Each row of a before or after table is a point. One or more steps were done to the points. Then noise was added and the rows were shuffled. The steps act on columns, c1 being the first. Name the steps. A step turns or swaps two columns, mirrors them in a line or flattens them onto one, adds a multiple of one to another, or multiplies or shifts one. Angles are multiples of 10 degrees, from the lower column toward the higher: turns from -170 to 170, lines from 10 to 170 but not 90. Use the fewest steps. Two steps may share a column if one is a turn and the other turns, adds or multiplies; they go together, in the order done. Otherwise the lowest column goes first.

Before:
0.002, -0.010
0.064, 0.039
-0.003, 0.018
-0.009, -0.004
-0.008, -0.022
-0.016, -0.019
0.033, 0.079
-0.021, -0.025
0.010, -0.008
-0.042, -0.032
-0.019, 0.068
-0.008, -0.025
After, 12 rows:
0.001, -0.005
-0.030, -0.033
0.075, 0.039
0.000, -0.022
-0.008, 0.063
-0.013, -0.024
0.014, -0.007
0.007, 0.014
0.002, -0.026
0.044, 0.079
-0.007, -0.020
0.023, -0.010
Steps: shift c1 by 0.010

Before:
0.009, -0.009, -0.003, -0.002, -0.063, 0.059
-0.013, -0.020, -0.039, 0.037, -0.023, 0.036
0.037, 0.035, -0.043, -0.025, 0.007, -0.023
-0.058, -0.031, 0.027, -0.025, -0.010, 0.027
0.053, 0.018, -0.023, -0.021, 0.056, 0.008
0.061, 0.022, -0.024, 0.000, -0.003, 0.008
0.086, 0.001, -0.027, -0.018, 0.016, -0.030
0.021, 0.001, -0.023, 0.010, -0.008, 0.036
0.046, 0.021, -0.037, -0.008, 0.020, 0.006
-0.027, -0.075, 0.025, -0.003, -0.016, 0.039
0.040, 0.029, 0.020, -0.001, 0.035, -0.015
0.042, -0.032, -0.030, 0.005, -0.027, 0.013
-0.016, -0.064, 0.008, 0.007, 0.015, -0.025
-0.041, -0.051, 0.040, 0.029, 0.020, -0.027
After (14 x 6):
-0.024, 0.022, -0.037, -0.009, -0.046, 0.005
-0.001, 0.019, -0.023, -0.021, -0.077, 0.009
0.012, -0.073, 0.024, -0.007, 0.028, 0.041
-0.009, 0.025, 0.023, 0.000, -0.055, -0.016
-0.049, -0.034, -0.030, 0.005, -0.005, 0.010
-0.020, -0.001, -0.026, 0.008, -0.007, 0.038
-0.055, 0.000, -0.026, -0.018, -0.069, -0.030
-0.005, -0.018, -0.039, 0.038, 0.026, 0.039
-0.023, 0.034, -0.044, -0.023, -0.028, -0.025
-0.044, -0.008, -0.004, -0.004, 0.043, 0.059
0.046, -0.049, 0.038, 0.029, 0.012, -0.029
-0.047, 0.023, -0.023, 0.000, -0.038, 0.005
0.038, -0.033, 0.028, -0.024, 0.046, 0.027
0.022, -0.063, 0.006, 0.009, -0.002, -0.027
Steps: turn c1 and c5 by -140 degrees

Before, 12 rows:
-0.034, 0.013, -0.005, 0.011, -0.052, -0.019, 0.033, 0.008, -0.049, -0.050, -0.068
-0.019, -0.010, 0.003, 0.029, -0.003, -0.038, 0.021, -0.022, -0.018, -0.043, -0.038
0.008, -0.012, 0.030, 0.000, -0.014, -0.011, 0.021, 0.022, -0.040, -0.028, 0.017
-0.019, 0.024, 0.005, -0.043, -0.038, -0.004, 0.011, -0.017, 0.037, 0.019, -0.020
0.012, 0.029, 0.028, -0.061, -0.019, -0.060, 0.024, 0.001, 0.017, 0.036, -0.025
0.018, 0.058, 0.012, -0.020, -0.029, -0.022, 0.043, -0.019, 0.019, 0.063, -0.013
0.028, 0.015, 0.067, 0.031, -0.029, -0.028, -0.012, 0.014, -0.020, -0.062, -0.001
0.038, 0.006, 0.011, 0.031, -0.016, -0.038, -0.032, 0.050, -0.018, -0.037, 0.011
-0.018, 0.062, 0.011, -0.041, -0.020, -0.040, 0.001, -0.025, -0.009, 0.027, 0.005
-0.037, 0.052, 0.026, -0.020, -0.015, -0.039, 0.036, 0.017, 0.030, 0.031, -0.005
0.009, -0.007, 0.054, 0.032, -0.006, -0.016, -0.034, 0.030, -0.039, -0.010, -0.021
-0.019, 0.022, 0.020, -0.023, -0.062, -0.057, 0.022, -0.017, 0.018, 0.053, 0.005
After, 12 rows:
-0.019, 0.023, 0.022, -0.023, -0.059, -0.054, 0.024, -0.017, -0.015, -0.032, 0.010
-0.036, 0.052, 0.028, -0.023, -0.007, -0.037, 0.037, 0.017, -0.030, -0.030, 0.003
0.013, 0.032, 0.026, -0.059, -0.008, -0.061, 0.022, 0.001, -0.024, -0.051, -0.017
-0.033, 0.013, -0.006, 0.011, -0.053, -0.020, 0.032, 0.007, 0.025, -0.082, -0.083
0.011, -0.012, 0.028, 0.002, -0.005, -0.011, 0.022, 0.022, 0.041, -0.043, 0.001
-0.017, -0.007, 0.004, 0.028, -0.002, -0.041, 0.023, -0.022, 0.004, -0.101, -0.041
0.010, -0.004, 0.056, 0.032, 0.009, -0.017, -0.035, 0.030, 0.030, -0.034, -0.033
0.027, 0.017, 0.068, 0.030, -0.008, -0.027, -0.011, 0.014, 0.019, -0.106, -0.008
0.040, 0.007, 0.011, 0.033, -0.010, -0.038, -0.033, 0.050, 0.018, -0.095, 0.003
-0.019, 0.027, 0.005, -0.043, -0.038, -0.005, 0.011, -0.017, -0.042, 0.013, -0.006
0.017, 0.057, 0.014, -0.023, -0.024, -0.024, 0.044, -0.020, -0.021, 0.030, -0.006
-0.017, 0.063, 0.012, -0.040, -0.016, -0.040, 0.003, -0.025, 0.010, -0.031, 0.001
Steps: add 0.3 times c3 to c5; add 1.5 times c6 to c10; mirror c9 and c11 in the line at 80 degrees

Before:
-0.040, 0.027, -0.002, -0.031, 0.014, -0.010, 0.024, -0.024, -0.002, 0.032, 0.016, 0.033, 0.008, -0.022, -0.003, 0.008, -0.004, -0.065
0.015, -0.037, -0.024, 0.037, 0.026, 0.022, -0.015, 0.001, -0.057, -0.010, 0.023, -0.029, 0.023, 0.031, 0.000, -0.003, 0.007, -0.030
0.016, -0.028, -0.042, 0.029, -0.033, -0.027, 0.019, 0.028, -0.007, 0.016, -0.015, -0.031, 0.034, 0.004, 0.012, -0.011, 0.014, 0.001
-0.048, 0.051, 0.036, 0.040, 0.066, 0.016, -0.010, -0.026, 0.085, -0.005, -0.031, 0.036, -0.029, -0.017, -0.031, -0.064, 0.004, -0.015
-0.012, -0.002, 0.014, 0.046, 0.027, 0.032, -0.047, -0.030, -0.024, -0.024, 0.060, -0.002, 0.001, -0.005, 0.046, -0.019, -0.016, 0.011
-0.022, -0.038, 0.006, 0.025, 0.003, 0.031, -0.068, 0.024, -0.038, -0.012, 0.025, -0.050, -0.028, -0.022, 0.022, 0.036, 0.000, 0.015
-0.036, 0.003, -0.013, -0.028, 0.000, -0.024, 0.030, -0.012, 0.002, 0.006, 0.023, -0.044, 0.039, 0.025, -0.028, 0.027, -0.018, -0.008
-0.012, 0.044, 0.032, 0.073, 0.044, -0.018, -0.010, -0.046, 0.026, 0.029, -0.007, 0.067, 0.022, -0.014, -0.013, -0.010, 0.048, -0.039
0.009, -0.049, 0.017, 0.071, 0.034, 0.018, -0.046, -0.016, 0.000, 0.013, 0.020, 0.004, -0.045, -0.006, 0.008, 0.002, -0.027, 0.005
-0.008, -0.005, -0.012, -0.044, -0.030, -0.027, 0.062, -0.027, -0.018, -0.004, -0.036, -0.033, 0.029, 0.025, 0.005, 0.041, 0.001, -0.040
After, 10 rows:
-0.041, 0.028, -0.001, -0.033, 0.013, -0.029, 0.025, 0.008, -0.003, 0.032, 0.013, 0.033, 0.006, 0.032, -0.005, 0.009, -0.004, -0.066
-0.035, 0.003, -0.014, -0.029, 0.000, -0.073, 0.029, 0.022, 0.003, 0.006, 0.024, -0.045, 0.037, -0.014, -0.029, 0.026, -0.016, -0.007
0.010, -0.049, 0.018, 0.070, 0.034, 0.055, -0.046, 0.010, -0.001, 0.013, 0.020, 0.005, -0.046, 0.014, 0.009, 0.001, -0.027, 0.005
0.016, -0.038, -0.024, 0.035, 0.027, 0.067, -0.016, 0.015, -0.060, -0.012, 0.023, -0.027, 0.024, -0.027, 0.000, -0.003, 0.007, -0.030
-0.012, -0.003, 0.014, 0.045, 0.027, 0.095, -0.048, 0.023, -0.026, -0.024, 0.060, -0.001, 0.000, 0.021, 0.047, -0.021, -0.016, 0.014
0.016, -0.029, -0.042, 0.029, -0.034, -0.080, 0.019, -0.024, -0.007, 0.016, -0.015, -0.030, 0.035, -0.018, 0.012, -0.010, 0.014, 0.002
-0.006, -0.007, -0.012, -0.046, -0.031, -0.083, 0.061, 0.035, -0.019, -0.004, -0.036, -0.034, 0.030, -0.008, 0.006, 0.042, 0.001, -0.040
-0.021, -0.036, 0.005, 0.024, 0.005, 0.094, -0.066, -0.032, -0.039, -0.013, 0.027, -0.051, -0.029, 0.008, 0.022, 0.035, 0.000, 0.018
-0.049, 0.051, 0.036, 0.038, 0.065, 0.048, -0.008, 0.011, 0.086, -0.005, -0.029, 0.036, -0.028, 0.027, -0.031, -0.063, 0.005, -0.015
-0.013, 0.044, 0.031, 0.074, 0.045, -0.054, -0.012, 0.032, 0.028, 0.028, -0.007, 0.066, 0.021, 0.035, -0.013, -0.011, 0.047, -0.039
Steps: multiply c6 by 3; turn c8 and c14 by -150 degrees
